Each row of a before or after table is a point. One or more steps were done to the points. Then noise was added and the rows were shuffled. The steps act on how far a point lies along the listed directions, d1 being the first. Name the steps. A step turns or swaps two directions, mirrors them in a line or flattens them onto one, adds a multiple of one to another, or multiplies one. Angles are multiples of 10 degrees, from the lower direction toward the higher: turns from -170 to 170, lines from 10 to 170 but not 90. Use the fewest steps. Two steps may share a direction if one is a turn and the other turns, adds or multiplies; they go together, in the order done. Otherwise the lowest direction goes first.

Directions:
(1): [ 0.44 -0.32]
(2): [0.32 0.44]
Before (9 x 2):
[[ 0.34 -0.46]
 [-0.38 -0.02]
 [ 0.22  0.24]
 [ 0.81 -0.02]
 [-0.08 -0.05]
 [-0.71 -0.61]
 [-0.20  0.26]
 [ 0.37  0.03]
 [-0.54  0.16]]
After (9 x 2):
[[-0.45 -0.81]
 [ 0.79  0.21]
 [-0.60  0.01]
 [-0.03 -0.11]
 [ 0.38  0.16]
 [-0.35 -0.20]
 [ 0.15  0.26]
 [ 0.46 -0.39]
 [-0.30  0.15]]
Steps: turn d1 and d2 by 20 degrees

Directions:
(1): [-0.42  0.56  0.28  0.15]
(2): [-0.50 -0.38 -0.19  0.41]
Before (11 x 4):
[[-0.12  0.35  0.37  0.01]
 [ 0.08  1.47  0.73 -0.33]
 [ 0.32  0.19  0.27 -0.46]
 [-0.27  0.32  0.37 -0.05]
 [-0.22  0.51  0.31 -0.12]
 [-0.34  0.07  0.10 -0.01]
 [ 0.05  1.05  0.70 -0.42]
 [ 0.01 -0.08 -0.05 -0.13]
 [-0.08 -0.02  0.12  0.00]
 [-0.06 -0.22 -0.24 -0.06]
 [ 0.18 -0.10 -0.25 -0.33]]
After (11 x 4):
[[ 0.03 -0.05 -0.04 -0.13]
 [-0.36  1.07  0.74 -0.17]
 [ 0.03 -0.24 -0.23 -0.10]
 [-0.26  0.30  0.35  0.10]
 [-0.38  0.22  0.32  0.05]
 [-0.10 -0.05  0.10  0.02]
 [-0.41  1.46  0.71 -0.02]
 [-0.35 -0.03  0.05  0.03]
 [ 0.18 -0.01 -0.20 -0.36]
 [-0.39  0.43  0.29  0.00]
 [ 0.18  0.32  0.35 -0.43]]
Steps: turn d1 and d2 by 20 degrees

Directions:
(1): [ 1.06  0.05 -0.02 -0.08 -0.10 -0.08 -0.20 -0.05]
(2): [-0.12  0.34  0.04 -0.65 -0.17  0.62 -0.39 -0.26]
(3): [-0.03 -0.71  0.38 -0.61  0.18 -0.32 -0.05 -0.15]
(4): [-0.05  0.55 -0.12 -0.16  0.50 -0.52  0.07 -0.56]
(5): [ 0.09 -0.42 -0.13  0.40  0.28  0.49  0.07 -0.71]
(6): [-0.21 -0.13 -0.12  0.28 -0.50 -0.40 -0.72 -0.32]
Before (14 x 8):
[[-0.50  0.37  0.27 -0.17 -0.80  0.31 -0.28  0.14]
 [ 0.10 -0.28  0.02  0.29 -0.75 -0.42 -0.64  0.24]
 [-0.36 -0.07 -0.06  0.25 -0.71  0.35 -0.28  0.02]
 [-0.43  0.51 -0.16 -0.06 -0.42 -0.08 -0.53  0.04]
 [-0.78 -0.30  0.34 -0.37  0.85  0.29  0.17 -0.65]
 [-0.48 -0.46  0.71 -0.35  0.71  0.24  0.54 -0.81]
 [ 0.67 -0.26 -0.51  0.64 -0.17 -0.58 -0.13 -0.06]
 [-0.69 -0.22 -0.12  0.29 -0.50 -0.06 -0.30  0.17]
 [-0.49  0.11  0.21 -0.32 -0.39  0.29 -0.03  0.08]
 [-0.10 -0.15 -0.06  0.10  0.02  0.67  0.19  0.45]
 [ 0.17 -0.49  0.03 -0.25  0.44 -0.18  0.12 -0.06]
 [-0.07 -0.28 -0.06  0.03  0.45  0.86  0.41 -0.14]
 [-0.03 -0.39 -0.14  0.27  0.61 -0.44  0.53 -0.10]
 [-0.28 -0.05  0.18  0.17  0.02  0.60  0.39  0.60]]
After (14 x 8):
[[-0.06 -0.21 -0.08  0.03  0.00  0.66  0.23  0.40]
 [-0.09 -0.32 -0.11  0.02  0.42  0.75  0.41 -0.12]
 [-0.54  0.33  0.30 -0.16 -0.78  0.36 -0.35  0.08]
 [-0.33 -0.10  0.18  0.08  0.02  0.56  0.37  0.61]
 [-0.47 -0.30  0.71 -0.14  0.70  0.32  0.59 -0.77]
 [-0.47  0.39 -0.15 -0.10 -0.41 -0.09 -0.59  0.00]
 [ 0.72 -0.26 -0.50  0.66 -0.12 -0.58 -0.09 -0.08]
 [ 0.01 -0.32 -0.19  0.36  0.61 -0.49  0.55 -0.13]
 [-0.34 -0.15  0.02  0.13 -0.64  0.36 -0.29  0.08]
 [ 0.18 -0.32 -0.05 -0.21  0.41 -0.15  0.09 -0.04]
 [-0.73 -0.13  0.26 -0.28  0.81  0.28  0.17 -0.66]
 [-0.68 -0.21 -0.10  0.36 -0.46 -0.12 -0.32  0.17]
 [-0.53  0.14  0.23 -0.28 -0.33  0.28  0.00  0.04]
 [ 0.17 -0.28 -0.03  0.30 -0.76 -0.37 -0.59  0.23]]
Steps: multiply d3 by 0.7

Directions:
(1): [-0.06 -0.12  0.84 -0.13 -0.37 -0.01  0.30  0.54 -0.56 -0.10  0.23]
(2): [ 0.19  0.04 -0.51  0.06  0.00 -0.97  0.23  0.08 -0.42 -0.26  0.30]
(3): [-0.39  0.16  0.11  0.66 -0.54  0.00  0.44 -0.56  0.10 -0.43 -0.14]
(4): [ 0.34  0.44  0.04 -0.72 -0.36 -0.10  0.57 -0.06  0.59  0.01  0.01]
(5): [-0.78  0.80 -0.24 -0.19 -0.15 -0.03 -0.22  0.32 -0.22  0.19 -0.15]
(6): [-0.10 -0.23 -0.43 -0.32 -0.48  0.44 -0.36  0.01 -0.01 -0.57  0.64]
Before (8 x 11):
[[ 0.16 -0.41  0.69  0.10  0.84 -0.61  0.16  0.42 -0.38  0.55 -0.61]
 [ 0.25 -0.20 -0.21  0.54  0.19  0.25 -0.05 -0.31  0.20 -0.03 -0.23]
 [-0.18  0.47 -0.45 -0.07 -0.21 -0.43  0.08 -0.01  0.25 -0.03  0.11]
 [-0.72  0.39 -0.29 -0.15  0.57 -0.20 -0.42  0.13 -0.55  0.22 -0.01]
 [ 0.21 -0.75  0.04 -0.01  0.00  0.72 -0.36 -0.01  0.45 -0.27  0.13]
 [-0.98  0.13  0.33  0.62 -0.24  0.00  0.08  0.02 -0.63 -0.02  0.11]
 [-0.42  0.39  0.45 -0.13 -1.03 -0.08  0.55 -0.17  0.23 -0.59  0.01]
 [ 0.12  0.27  0.29  0.06  0.11  0.35  0.27 -0.14  0.00  0.63 -0.69]]
After (8 x 11):
[[-0.17  0.34  0.01  0.07 -0.36  0.53  0.11 -0.10  0.29 -0.08 -0.19]
 [ 0.44 -0.26  0.25 -1.02  0.37  0.14  0.05  0.16  0.07  0.07  0.41]
 [-0.05  0.16 -0.05  0.44  0.05 -0.07  0.39 -0.47  0.74  0.03 -0.63]
 [ 0.11 -0.71 -0.44 -0.35 -0.60  0.00  0.04 -0.20  0.10 -1.02  0.69]
 [-0.14  0.56 -0.51 -0.88  0.00 -0.43  0.11  0.32  0.03  0.28  0.42]
 [-0.68  0.43 -0.34  0.15  0.38 -0.72 -0.53  0.40 -0.56  0.24 -0.32]
 [-0.14 -0.11  0.43  0.00  0.14  0.09 -0.30  0.53 -0.24  0.31  0.07]
 [ 0.06 -0.17 -0.76 -0.04 -0.13  0.58 -0.44 -0.28 -0.12 -0.08  0.11]]
Steps: mirror d1 and d2 in the line at 50 degrees; turn d3 and d5 by 90 degrees; turn d4 and d6 by -170 degrees
